Each row is a point. Each copy is the shape, with its points in the same order, stretched, turned, moved and blurred by noise. Is it also mirrored, or only turned?

Shape (7 x 3):
[[-0.4 -2.6 -4.7]
 [-1.9 -2.3  1.2]
 [ 1.9 -4.7  6.0]
 [-0.8  3.3 -0.1]
 [-6.4 -2.0 -2.1]
 [ 4.3  4.1  3.8]
 [ 3.0 -1.7 -2.3]]
Copy 1 (7 x 3):
[[ 1.1  4.3 -4.7]
 [ 4.1 -0.3 -2.5]
 [ 4.7 -6.8 -3.1]
 [-0.9  0.9  2.7]
 [ 6.5  4.4 -2.7]
 [-4.0 -4.8  4.8]
 [-1.9  0.7 -3.7]]
Copy 1 is: mirrored
Copy 2 (7 x 3):
[[ 1.0 -3.8 -0.6]
 [-1.9 -1.5 -0.4]
 [-4.7  0.8 -4.2]
 [ 0.4  0.5  2.6]
 [-2.3 -5.0  3.2]
 [ 1.6  4.9 -0.5]
 [ 2.5 -2.4 -1.8]]
Copy 2 is: mirrored

Shape (7 x 4):
[[ 0.7 -0.8  4.4 -4.4]
 [ 0.6  0.6 -1.0 -2.2]
 [-2.4  3.4  1.0  3.9]
 [ 1.9 -1.8  0.4  1.8]
 [ 2.6  0.9  0.8 -4.1]
 [ 4.3  6.2 -1.3  4.0]
 [-1.6 -4.5  0.0 -1.8]]
Copy 1 (7 x 4):
[[-1.5  2.6 -1.3 -2.9]
 [ 1.1  0.3 -0.8  0.9]
 [-3.7 -6.3 -2.5  1.5]
 [-2.4 -2.4  1.2 -2.6]
 [-0.2  2.2 -0.3  0.6]
 [-5.8 -6.4  0.6  5.5]
 [ 2.7  1.4  0.0 -4.5]]
Copy 1 is: only turned
Copy 2 (7 x 4):
[[ 0.0  3.5 -8.0 -4.8]
 [ 2.4  0.1 -2.2 -0.1]
 [-1.8  0.5  4.0 -3.8]
 [-3.7  0.1 -0.6  0.8]
 [ 2.4 -0.6 -5.2 -2.5]
 [-1.7 -7.1  6.4 -3.7]
 [ 0.2  4.0 -5.8  3.1]]
Copy 2 is: only turned
Copy 3 (7 x 4):
[[-4.2  1.1  0.6  7.4]
 [-0.5 -1.3  2.7  1.1]
 [ 0.4  6.0 -1.9 -3.8]
 [ 2.0 -0.6 -2.5  2.5]
 [-0.3 -0.6  3.2  4.7]
 [ 9.5  4.8  0.6 -1.9]
 [-4.3 -4.2 -0.6  3.2]]
Copy 3 is: only turned
Copy 4 (7 x 4):
[[-0.1  2.0  0.4 -7.5]
 [-2.8  0.4  2.5 -1.5]
 [ 2.3  2.8 -4.3  3.4]
 [ 2.5 -2.4  1.9  0.9]
 [-2.1  2.8  4.2 -3.9]
 [ 3.0  6.1  3.9  6.6]
 [-2.6 -5.6  0.0 -3.5]]
Copy 4 is: mirrored

Shape (9 x 4):
[[ 3.2  1.2 -0.3  4.3]
 [ 6.6  1.0  0.7  0.0]
 [-4.7  2.1 -2.6 -1.8]
 [ 2.3  0.2 -0.3  0.6]
 [-0.3  1.5  4.0 -3.0]
 [-4.4 -3.0 -0.9 -3.3]
 [-1.9 -0.5  1.1 -2.1]
 [ 4.4  1.7 -3.1  1.7]
 [-7.7  0.3 -6.2 -4.6]]
Copy 1 (9 x 4):
[[ 3.5 -2.3 -2.1 -5.2]
 [-0.5 -2.2  0.6 -6.8]
 [ 3.3  2.3 -1.6  2.0]
 [ 1.2 -0.5 -1.6 -2.0]
 [ 1.1 -1.7  0.7  0.5]
 [-0.5  2.0 -3.6  2.7]
 [ 0.7 -0.5 -1.6  1.4]
 [ 1.4 -0.3 -1.5 -5.5]
 [ 2.2  5.8 -2.4  4.5]]
Copy 1 is: only turned
Copy 2 (9 x 4):
[[-5.4  0.4  2.9  2.2]
 [-1.4 -4.2  2.4 -1.4]
 [ 3.4  5.9 -1.6 -1.3]
 [-0.4 -0.3  1.7  0.4]
 [ 4.4 -1.9 -4.4 -0.4]
 [ 7.9  3.1  0.0  1.1]
 [ 4.4  1.1 -1.5  0.7]
 [-3.1  0.4  4.3 -1.7]
 [ 8.3  8.8  0.1 -3.3]]
Copy 2 is: only turned
Copy 3 (9 x 4):
[[ 5.3  4.9 -1.6 -5.4]
 [ 5.1  6.3  0.1  0.1]
 [-0.6 -3.7  4.8 -3.0]
 [ 3.5  3.2  0.0 -1.2]
 [-2.2  1.3 -0.3 -0.1]
 [ 0.2 -6.2  1.4  2.6]
 [ 0.4 -2.4  0.7  0.6]
 [ 6.6  4.5  2.2 -3.5]
 [ 0.5 -8.1  8.1 -0.3]]
Copy 3 is: only turned

Shape (11 x 6):
[[-1.6  1.2 -0.2  1.7  2.2  2.0]
 [-0.1  3.7  1.6  1.6  1.5 -1.8]
 [-1.1 -3.5  2.2  0.9  7.2  2.2]
 [-1.5  2.7 -0.3  0.6  2.1  0.9]
 [ 1.1  0.4 -9.3  2.2  1.3 -4.5]
 [-3.2 -2.6  1.7  0.8  0.2 -2.8]
 [ 2.3 -2.3  1.2  4.1  6.7  3.2]
 [ 4.9  0.7 -1.8 -0.2  0.1  5.0]
 [ 1.6 -1.3  2.6  2.4 -3.7  2.3]
 [-4.2  2.9  4.7  4.0  2.2  0.9]
 [-1.4  2.6  1.4 -2.5  2.1  1.6]]
Copy 1 (11 x 6):
[[ -4.6   0.7   3.0   0.2   2.2  -0.2]
 [ -3.1  -0.2   4.7  -2.6  -0.3   5.2]
 [ -6.0   6.4   6.2  -3.7   3.3  -4.0]
 [ -3.7   0.3   4.0   0.7   1.2   2.5]
 [ -2.4  -4.6   8.0   4.9 -12.5  -1.5]
 [ -5.2   4.6   1.3  -0.7  -1.8   2.1]
 [ -4.7   2.0   6.5  -6.6   3.0  -6.8]
 [  5.0  -3.4   0.6  -1.6   1.7  -4.7]
 [  0.5  -0.8  -4.7  -3.9   2.9  -1.8]
 [ -9.4   2.6   2.3  -3.0   6.2   4.3]
 [ -0.7   2.5   3.1   0.8   3.0   3.9]]
Copy 1 is: only turned
Copy 2 (11 x 6):
[[-0.9 -0.9 -0.7 -2.0 -1.8 -0.5]
 [ 0.4  3.6 -1.9 -1.8 -2.2  2.6]
 [ 0.0 -4.4 -2.3 -4.1 -1.8 -7.9]
 [-1.0  1.1 -0.4 -1.7 -2.5  0.6]
 [ 1.7 -0.7 -2.9  5.6 -5.6  3.3]
 [-0.8  0.1 -4.1  1.1  2.2 -5.3]
 [ 2.4 -5.0 -1.8 -5.5 -3.5 -2.0]
 [ 4.2  0.3  4.7 -1.0 -1.7  4.6]
 [ 2.3  0.6  0.5 -1.0  3.7  2.4]
 [-3.4  0.5 -3.5 -5.6 -0.5 -0.7]
 [-0.5  3.0  1.4 -1.4 -1.0 -1.7]]
Copy 2 is: only turned
Copy 3 (11 x 6):
[[ 4.0  0.3 -0.8 -1.7  2.5  0.1]
 [ 4.2 -0.2  1.4  2.4  3.3  0.6]
 [ 5.8 -1.0 -5.1 -0.1 -0.4 -3.8]
 [ 4.4  0.9  0.4 -0.6  2.9 -0.1]
 [ 2.9  7.9 -1.7  2.2  2.2  4.5]
 [ 0.5 -0.3 -2.6  2.7  3.7 -3.0]
 [ 6.4 -0.9 -4.3 -1.5 -2.0  0.9]
 [ 2.2  3.2  0.9 -5.3 -3.3  2.7]
 [-1.5 -1.3  0.1 -3.0  0.1  1.3]
 [ 4.9 -4.4 -0.2  0.3  5.5 -0.8]
 [ 4.1  0.8  1.1 -0.6  2.0 -3.0]]
Copy 3 is: only turned
Copy 4 (11 x 6):
[[ 2.0 -2.9  0.6 -0.3  1.0 -0.5]
 [-1.3  0.4  5.0 -2.4  0.0  2.0]
 [ 1.4 -6.4 -0.7 -2.0 -5.1 -5.7]
 [ 0.9 -2.5  1.8 -1.8  2.0  1.0]
 [ 8.8  5.6 -4.3 -8.8  0.1  4.0]
 [ 1.7  0.6  3.2 -2.2 -1.6 -6.6]
 [ 2.0 -3.9 -2.1  0.2 -7.0 -1.9]
 [-1.4  0.1 -8.1  1.1  0.0  2.0]
 [-1.5  2.7 -1.7  4.9 -1.4 -4.2]
 [ 0.1 -4.1  8.8  2.5  0.4 -1.9]
 [-2.6 -4.1  0.9 -2.5  3.1 -0.4]]
Copy 4 is: only turned

Shape (11 x 6):
[[-3.7  2.2  1.9  5.3 -2.4 -0.6]
 [ 2.2  0.8 -1.5  0.9 -0.8 -1.8]
 [ 0.9 -6.3  4.1 -3.1 -4.6  2.5]
 [-1.8 -4.4 -1.8  0.6  0.9  2.8]
 [ 1.5 -6.3  1.3 -1.2 -3.0  4.8]
 [ 1.7 -1.7  1.2  2.7  3.9 -1.3]
 [-4.0 -0.4  6.3 -3.0 -2.0 -3.8]
 [ 3.1 -0.3 -0.9  2.7  1.7 -4.7]
 [ 2.7  0.3  0.2  2.5  2.0 -1.0]
 [ 1.9 -1.4 -0.2  3.5  1.6  1.2]
 [-2.4 -0.8  6.0 -5.2 -3.3  2.4]]
Copy 1 (11 x 6):
[[ 3.9 -3.7 -4.6 -5.7  0.8 -2.4]
 [ 1.5 -1.6  2.8  0.5  2.2  0.8]
 [ 2.1 -6.3  2.0  9.7  2.3  5.1]
 [-2.6 -5.3 -1.6  0.6 -3.2  5.6]
 [-0.9 -7.3  2.2  7.5  1.4  7.1]
 [-2.8 -4.6  1.1  0.4 -3.0 -0.7]
 [ 4.8 -0.9 -3.4  3.2 -0.7 -1.9]
 [ 1.5 -2.0  4.1 -1.2 -1.3 -1.5]
 [-0.5 -2.6  2.0  0.0  0.2 -0.8]
 [-2.2 -5.2  1.2  0.3 -0.9  0.9]
 [ 2.8 -2.0 -2.6  7.2  3.0  1.8]]
Copy 1 is: only turned
Copy 2 (11 x 6):
[[ 2.8 -4.6 -2.7  6.5 -0.2  1.3]
 [ 0.7  0.5 -0.7  0.7  0.4  1.4]
 [ 0.8  2.5  9.2  4.1 -1.7  5.3]
 [-5.2  1.2  5.9  4.6 -0.2  0.2]
 [-2.3  5.2  8.3  3.6 -3.3  3.3]
 [-2.2 -2.0  0.6 -1.2 -2.0  4.4]
 [ 5.1 -7.1  4.7  4.1  2.8  4.2]
 [-0.6 -1.1 -2.0 -1.4  0.8  4.2]
 [ 0.0 -0.7 -0.9 -1.2 -2.2  2.8]
 [-2.3  0.7  0.2  0.3 -3.1  2.4]
 [ 4.4 -2.8  8.6  3.4 -1.5  2.0]]
Copy 2 is: mirrored
